Every row gives one point. To make a cloud, some directions were put in groups of two or more. Within a group, all points are equally far from the middle, so they leave a hole (a ring in 2 directions, a hollow ball in 3). The other directions are filled evenly. Then the cloud was stretched, turned, moved and blurred a little. Count the holes, and give their numbers of directions, smallest first.

Cloud (19 x 3):
45; -42; 12
32; 19; 71
-22; 61; -14
-25; -46; -18
6; 67; 4
-12; 62; -29
36; 4; -63
15; 58; 37
28; 4; -69
-28; 38; -55
38; 54; 21
52; 43; -14
0; 45; -62
-39; -35; -16
63; 7; -19
-40; -37; 16
-41; 46; -6
13; -23; -64
27; 37; 61
Holes: 1 (3)

Cloud:
24; 15; -3; -15
-49; -72; 16; 24
-15; -6; 19; 78
-91; -42; -13; -15
-45; 6; -39; 19
-20; 23; -27; -17
-28; -48; -58; 7
31; -11; 39; 51
-20; -34; -15; 79
2; -36; 37; -55
-20; -33; -57; 9
0; -17; 20; 80
-44; -17; 65; 2
-13; -41; -7; 79
21; -21; -12; -29
-20; -39; -8; -72
-30; -34; -45; 54
-48; -30; -10; -82
-12; 33; 48; -51
-14; -44; -25; -56
-4; 40; 32; -41
31; -33; 37; 21
24; 4; 45; 54
37; 11; 40; 24
-49; -46; 50; 6
-79; -25; -22; -58
-17; -50; -13; 74
-78; -64; -4; 4
35; 11; 43; 30
Holes: 2 (2, 2)

Cloud:
35; 2; -16; 1; -43; 38
16; 7; 2; -34; 40; -58
9; -15; 56; -55; 13; 27
-13; -38; 30; 68; -4; 22
22; 26; 101; 45; -14; -58
46; 28; 82; 63; -25; -8
40; 0; 34; 27; 56; 22
41; 3; -43; -52; -28; 3
-17; -37; -1; 26; -68; -37
-16; 8; -3; 79; -49; 12
-3; -15; 20; -81; -44; -19
51; -17; -35; -75; 8; -55
-52; -35; -13; -28; -47; -19
32; -18; 70; 5; -38; -18
56; -14; 13; 9; -43; -1
7; 42; 67; 29; 5; 58
58; 26; -30; -68; -7; -39
-12; 22; 16; -17; -44; 25
34; 83; 49; 39; -11; -13
93; 35; -5; 50; 29; -16
-24; -20; -17; 49; -64; 0
-34; 23; 98; 56; 12; 17
49; -17; -8; 9; -42; 25
-35; 2; 29; -22; -47; 28
36; -34; -6; -30; -45; 11
-19; 14; 47; 101; -30; 32
11; -32; 22; -59; -54; -18
15; 59; 34; 55; -15; -56
38; 11; 65; 14; 28; 41
6; 47; 41; 103; -3; -6
3; 21; 49; -26; 16; 55
-10; -37; -33; 30; -1; 65
42; -4; -5; -29; 32; -69
-12; 18; 13; -10; 54; -1
82; 40; -16; 6; -27; -26
-12; -38; 24; 35; -63; -46
74; 42; 28; -55; 23; -62
-40; -39; 42; 61; -17; 32
-19; -38; 38; 22; -73; -35
41; 41; 42; 6; -44; -80
-13; -9; -51; 22; -37; -6
53; 78; 73; 56; 1; -14
9; -31; 6; -44; -34; 36
69; 57; -16; 19; -12; 12
16; 40; 11; 34; -8; -72
-19; -9; 30; -34; 15; -67
57; 29; 46; 44; 31; 50
Holes: 2 (2, 4)

Cloud:
-5; -80; 5; -20; 35; 8; 31; -14; 34
-17; -60; 25; -38; -19; 41; 22; -32; 35
18; -16; 11; 60; -6; 14; 30; -51; 0
10; -36; -2; 37; 1; -8; -14; -35; 15
51; -38; 38; -21; 7; 11; -17; 10; -49
32; -5; 75; -10; 1; -60; 11; -28; -7
20; -12; -49; 12; -36; 64; 11; -13; 17
16; -45; 35; -37; 4; 0; 5; 11; 9
-27; -5; 51; -28; -10; -1; -57; 17; 26
3; 22; 17; -9; 42; -13; -27; 8; 20
10; -26; 3; -10; -17; 42; -70; 4; -37
50; 5; 1; -26; 27; 16; 35; -35; -9
0; 0; 4; -2; -24; 44; -12; -83; -57
39; -28; 29; -44; 9; 10; 12; -16; 23
-2; -53; -16; -19; -24; -13; 14; 36; -3
-11; -17; 15; -37; 46; 9; -19; -94; -61
-22; 27; 9; -13; 26; -2; -9; -15; -78
-27; -48; 31; -14; 34; -43; 29; -36; -46
14; 8; 78; 37; 1; 21; -28; 36; -31
4; -38; -20; -45; -35; 26; 17; -26; 27
-4; -30; 12; -35; 2; 2; 2; -7; -48
26; 33; 31; -24; 55; 17; -22; -56; -37
-34; -32; -28; 67; -34; -1; -14; -13; 1
-22; -29; -46; -13; -54; 11; -10; 16; 66
-18; -68; 53; 7; 19; 11; -14; -9; -58
33; -59; 37; -4; 22; -2; 15; 44; 22
-4; -32; 16; 1; 42; -29; 34; -37; 27
22; 4; 9; 39; 43; -25; -40; 5; -25
6; -18; -13; -3; -18; -26; -12; -83; -27
14; 12; 79; -46; 19; -28; -8; 20; 3
34; -6; -25; -30; 12; 48; 19; -4; 54
-9; -28; 63; -59; 10; -19; -9; 4; -14
-41; -44; 39; -45; 31; 7; -23; -49; 2
17; 39; 19; 4; -55; -2; -7; -38; -29
-11; -24; -101; 11; -43; 37; -6; -45; 7
-10; -20; 5; 16; -75; 65; 6; -33; 21
19; 19; 49; -18; 68; -8; -11; -1; -6
25; -30; -13; -22; 19; -59; -8; 58; 19
33; -30; -45; 37; -54; -11; 24; -28; -23
36; -52; -4; 37; -48; -1; -8; 49; -17
9; -16; -6; 57; 1; -2; -8; -5; -8
7; -13; -35; 18; -56; -9; 4; -35; -23
-17; -22; -23; -2; 32; -11; -10; -7; 0
6; 1; -11; 3; -3; -24; -6; 14; 0
-11; -67; 25; -11; -22; -10; 37; -22; 14
26; -12; -15; 15; -46; 47; -12; 34; 63
8; -26; 20; 25; -49; -35; -20; -17; -39
11; -50; 5; -24; 18; 11; 30; 16; 39
3; 28; 50; -31; 18; -41; 36; -45; 1
-48; -15; 26; 15; -5; 12; -11; -49; 20
10; 13; 27; -31; 10; 0; -68; -10; -54
13; -33; 18; -19; -16; 17; 27; -30; 69
25; 17; 38; 32; 29; -17; -45; -28; -69
-16; -11; 32; -29; -18; -22; 14; 20; -27
-13; -27; 28; 9; 42; 3; -50; -74; -20
12; -69; 27; 7; 5; 56; 12; 13; 50
41; 8; 78; 15; -9; 22; -45; 30; -60
-2; -48; 32; 36; 62; -25; 3; 8; 31
23; -21; 42; 2; 32; -17; -28; -53; -27
-37; -44; 18; 24; -21; 0; 31; -55; -53
-5; -54; -31; 62; 18; -7; -24; -22; 24
38; 15; 50; -3; -17; 0; -42; 9; -50
55; 8; -17; 33; 3; 18; -38; 45; -6
35; -3; 32; 26; 17; 33; -50; -15; -62
-28; -29; 44; 28; 36; 36; -34; -9; -30
-7; -57; 1; 2; 16; -18; 53; 5; -2
-10; -64; -27; -18; -33; -18; 55; -34; -13
7; 56; 14; 29; 12; -35; 6; 0; -12
3; -12; -27; 19; -14; 22; -13; 30; -53
-3; -6; -12; 43; -70; 33; -3; 1; -32
-5; -4; 3; -26; -12; -6; 25; -76; 25
-1; 2; 33; 50; 55; 49; -30; 26; -24
1; -24; -22; 59; 21; 10; -20; 14; 33
-10; -6; -33; 32; -49; 64; 19; 35; 19
34; -26; -34; -23; -29; -10; 29; -26; -54
-17; -56; 48; 44; 23; -33; -7; 22; 11
-11; -44; 18; 13; 26; 9; -1; -19; 7
18; -36; 59; 18; -3; 88; 4; -7; 28
-45; -7; -16; -23; -3; -22; 1; -121; 11
-17; 14; 9; 0; -11; -48; 13; 7; -18
-5; -38; -64; 31; -61; 21; 2; 7; 12
3; -11; 35; 46; 51; 4; -28; 27; -11
25; -45; 2; -6; -32; -22; 11; -48; 22
42; -40; -23; 33; -23; 20; -2; 4; -57
-20; 2; 45; 23; 26; 12; 3; 55; -29
30; 15; -1; -14; 14; 32; -15; 33; 5
-6; -21; -17; -22; -17; -64; 28; -73; -8
-34; -55; -56; -24; -36; 44; 39; -44; 13
Holes: 0
